Each point is reached from the start by the listed moves, each made once or not at all, plus a little noise. Say if it took an odd or an even number of moves. Then give how often each move was made.
In the rows, zero is written as 128.

Moves:
(1): [188 117 122 116]
(2): [138 173 113 148]
(3): [137 149 184 102]
Start: [ 75 139 135 119]
Points:
[ 95 208 176 111] -> even (0, 1, 1)
[ 74 138 138 122] -> even (0, 0, 0)
[158 192 170 103] -> odd (1, 1, 1)

Moves:
(1): [173 136 136 133 129 143 119 130 136 125 138]
(2): [123 172 137 123 132 139 134 119 135 139 116]
(3): [128 126 184 113 130 130 119 122 106 140 123]
(4): [123 127 145 178 128 123 120 126 129 117 122]
(5): [131 121 122 122 189 121 140 127 124 107 125]
(6): [116 111 127 126 135 183 139 136 126 128 129]
(7): [130 126 134 139 127 126 164 132 128 132 136]
(8): [118 134 139 126 128 119 117 187 137 109 114]
(9): [134 120 142 120 131 114 132 124 189 126 125]
Start: [133 126 140 116 124 131 163 141 113 136 132]
Points:
[127 141 224  91 132 185 212 130 158 157 118] -> odd (0, 1, 1, 0, 0, 1, 1, 0, 1)
[165 173 182 106 130 132 152 191 200 124 118] -> even (1, 1, 0, 0, 0, 0, 0, 1, 1)
[175 164 249 150 133 138 183 124 166 148 125] -> even (1, 1, 1, 1, 0, 0, 1, 0, 1)
[113 143 176 108 196 161 220 196 187 107 106] -> even (0, 1, 0, 0, 1, 1, 1, 1, 1)
[119 138 170 143 200 171 190 135 176 109 107] -> odd (0, 1, 0, 1, 1, 1, 0, 0, 1)
[111 147 237  94 138 175 198 191 164 141 107] -> even (0, 1, 1, 0, 0, 1, 1, 1, 1)
[165 107 164 177 192 186 206 150 114 109 140] -> odd (1, 0, 0, 1, 1, 1, 1, 0, 0)

Moves:
(1): [197 134 136 128 122 119 140 143 137 136 121 134 119 138 107]
(2): [117 171 136 125 126 128 126 118 130 133 118 122 128 119 135]
(3): [125 116 181 120 139 118 129 127 129 131 124 132 131 124 132]
(4): [124 129 127 174 124 126 130 137 139 114 123 136 133 124 125]
(5): [137 136 125 126 176 124 136 134 121 118 122 138 125 151 124]
(6): [136 121 135 147 125 176 114 116 124 121 137 141 118 138 124]
(7): [118 126 128 131 123 141 177 116 122 145 118 123 129 135 135]
(8): [126 141 132 125 139 164 148 198 119 116 143 108 130 113 132]
(9): [134 121 122 121 141 131 135 137 207 134 120 130 119 127 138]
(10): [139 128 130 134 162 120 112 123 118 195 146 127 153 106 118]
(11): [129 137 134 130 124 118 135 121 132 126 171 132 137 135 125]
(12): [127 134 118 107 126 117 137 141 126 140 129 186 129 120 124]
(13): [140 132 128 117 142 142 129 117 130 110 120 135 179 120 124]
(14): [121 127 134 133 112 125 114 139 137 142 129 129 141 169 118]
Start: [130 172 145 136 121 105 121 112 127  99 144 136 123 132 113]
Points:
[131 235 148 169 187 140 153 199 202  74 138 129 121 123 127] -> odd (0, 1, 0, 1, 1, 0, 0, 1, 1, 0, 0, 0, 0, 0)
[127 230 203  88 145 128 150 184 216 102 168 185 195 133 118] -> even (0, 1, 1, 0, 0, 0, 0, 1, 1, 0, 1, 1, 1, 1)
[181 175 216 178  93 118 178 129 150 134 172 226 132 188  76] -> even (1, 0, 1, 1, 0, 1, 1, 0, 0, 0, 1, 1, 0, 1)
[220 189 215 120 227 117 147 192 205 155 190 145 202 168  77] -> odd (1, 0, 1, 0, 1, 0, 0, 1, 1, 1, 1, 0, 1, 1)
[197 249 171 184 192 143 180 185 132 152 131 134 207 150  80] -> odd (1, 1, 0, 1, 1, 0, 1, 1, 0, 1, 0, 0, 1, 1)

Moves:
(1): [149 142 112 126 141 136 115 112 131 129 113 149 110 119 127  95 134 125
 126 115 109 115 104 145]
(2): [121 140 129 135 127 133 116 129 141 125 128 142 132 116 124 130 143 137
 126 113 121 140 115 133]
(3): [137 129 146 115 117 121 127 129 125 117 144 124 120 136 127 136 121 127
 121 113 119 141 135 133]
(4): [136 127 125 146 127 132 127 117 127 118 123 133 128 119 123 153 129 130
 120 134 128 102 140 118]
(5): [123 108 118 116 152 134 118 140 132 129 134 147 110 121 134 122 133 128
 126 112 127 111 136 115]
(6): [134 120 125 121 128 161 124 145 121 108 142 124 104 147 137 145 152 134
 134 134 124 149 138 127]
(7): [123 144 134 120 127 126 128 128 134 131 119 132 119 146 125 139 130 143
 125 131 129 119 132 117]
(8): [121 118 117 125 137 130 116 135 134 128 130 139 153 146 108 133 139 118
 114 132 123 117 127 149]
(9): [117 124 127 115 128 123 140 120 160  98 124 123 129 132 136 121 136  92
 115 117 121 134 115 120]
(10): [139 123 128 118 123 146 130 129 149 163 132 115 138 116 121 114 124  99
 145 124 144 121 152 130]
(11): [138 153 121 145 130 127 137 126 126 134 141 144 119 117 147 118 125 130
 121 132 115 112 121 132]
(12): [132 132 136 107 116 136 127 139 116 130 114 161 137 130 135 122 128 141
 112 145 146 112 136 123]
(13): [137 109 134 133 143 137 138 117 137 118 150 132 137 120 129 131 140 135
 134 140 123 120 114 133]
(14): [129 143 138 143 133 136 114 125 119 145 140 136 117 154 135 128 141 111
 140 124 147 130 120 111]
(15): [140 127 143 137 132 128 133 143 122 123 126 130 127 128 143 133 143 118
 154 134 120 125 123 133]
(16): [132 127 121 115 124 120 119 126 138 128 125 134 122 133 137 151 123 137
 129 113 138 131 129 136]
(17): [114 120 125 110 123 110 136 122 117 141 135 138 125 121 105 134 140 126
 123 139 151 125 125 134]
(18): [129 114 131 129 124 116 124 123 135 125 133 128 113 128 131 128 133 141
 113 128 131 132 143 125]
(19): [138 116 115 150 110 129 134 133 144 116 146 130 126 121 112 124 135 149
 142 137 130 114 131 116]
(20): [152 129 125 122 143 138 110 137 121 121 127 130 127 126 128 129 129 116
 138 155 127 153 135 125]
(21): [126 119 130 137 135 138 155 134 136 130 114 137 115 131 115 137 116 120
 120 108 155 129 133 142]
(22): [131 114 121 120 115 108 147 115 122 136 125 137 125 117 121 123 135 131
 138 133 113 150 142 114]
(23): [137 130 124 124 141 126 135 131 125 125 134 130 134 118 132 121 139 123
 122 123 134 126 142 127]
(24): [116 128 133 136 126 136 129 111 139 126 134 136 121 136 123 138 118 130
 159 119 133 120 138 131]
Start: [129 121 117 135 138 124 149 136 140 126 127 121 126 141 163 119 121 132
 125 116  98 120 136 114]
Points:
[132 110 108 109 127 133 163 121 206 125 146 130 113 147 118 121 134  89
 178 140 136 108 169  91] -> odd (0, 0, 0, 0, 0, 0, 1, 0, 1, 1, 0, 0, 0, 0, 0, 0, 1, 0, 1, 1, 0, 0, 0, 1)
[159  32 103 108 129 136 198 138 173 144 163 208 133 107  84 141 153 126
 111 129 145  59 200 116] -> odd (0, 0, 1, 1, 1, 0, 0, 1, 0, 1, 0, 1, 1, 0, 0, 0, 1, 0, 1, 0, 1, 1, 0, 0)
[164  89  73 125 133 132 174 147 205  77 138 169  72 184 150 157 169 135
 103 130  94 155 174 107] -> odd (0, 0, 0, 0, 0, 1, 1, 1, 1, 0, 1, 0, 0, 0, 0, 1, 0, 1, 1, 1, 1, 1, 0, 0)
[152  91 116  80 164 131 140 133 202 108 179 142 169 117 122 112 178  52
 111 115 106 147 150 151] -> odd (0, 1, 1, 0, 0, 0, 0, 1, 1, 1, 0, 0, 1, 0, 0, 0, 1, 0, 0, 1, 0, 0, 1, 0)
[177 112 104 173 155 160 163 115 249 113 190 176  93 116 172 128 155  85
 171  79 151 119 161 114] -> odd (0, 1, 0, 0, 0, 0, 0, 0, 1, 1, 1, 0, 1, 1, 0, 1, 0, 1, 1, 1, 1, 0, 1, 1)
[184 118 130  96 132 125 163 111 145  95 181 233  57 111 192 131 204 177
 146 109  88 128 152 149] -> even (1, 1, 1, 0, 0, 1, 0, 0, 0, 0, 1, 1, 1, 0, 1, 1, 1, 1, 0, 0, 0, 1, 1, 1)
[197 133 110 154 154 146 180  95 162 150 134 168 106 106 178 102 163 121
 164 137  59  61 145 114] -> even (1, 0, 0, 1, 0, 0, 1, 0, 0, 1, 1, 0, 1, 0, 1, 0, 0, 0, 0, 0, 0, 1, 0, 0)
[167 113 101 157 146 150 179 148 140 124 153 187  60 136 130 111 219 127
 166  97 118 145 124 117] -> even (1, 1, 0, 0, 0, 1, 0, 0, 0, 0, 0, 0, 0, 1, 1, 0, 1, 0, 1, 0, 1, 1, 1, 0)
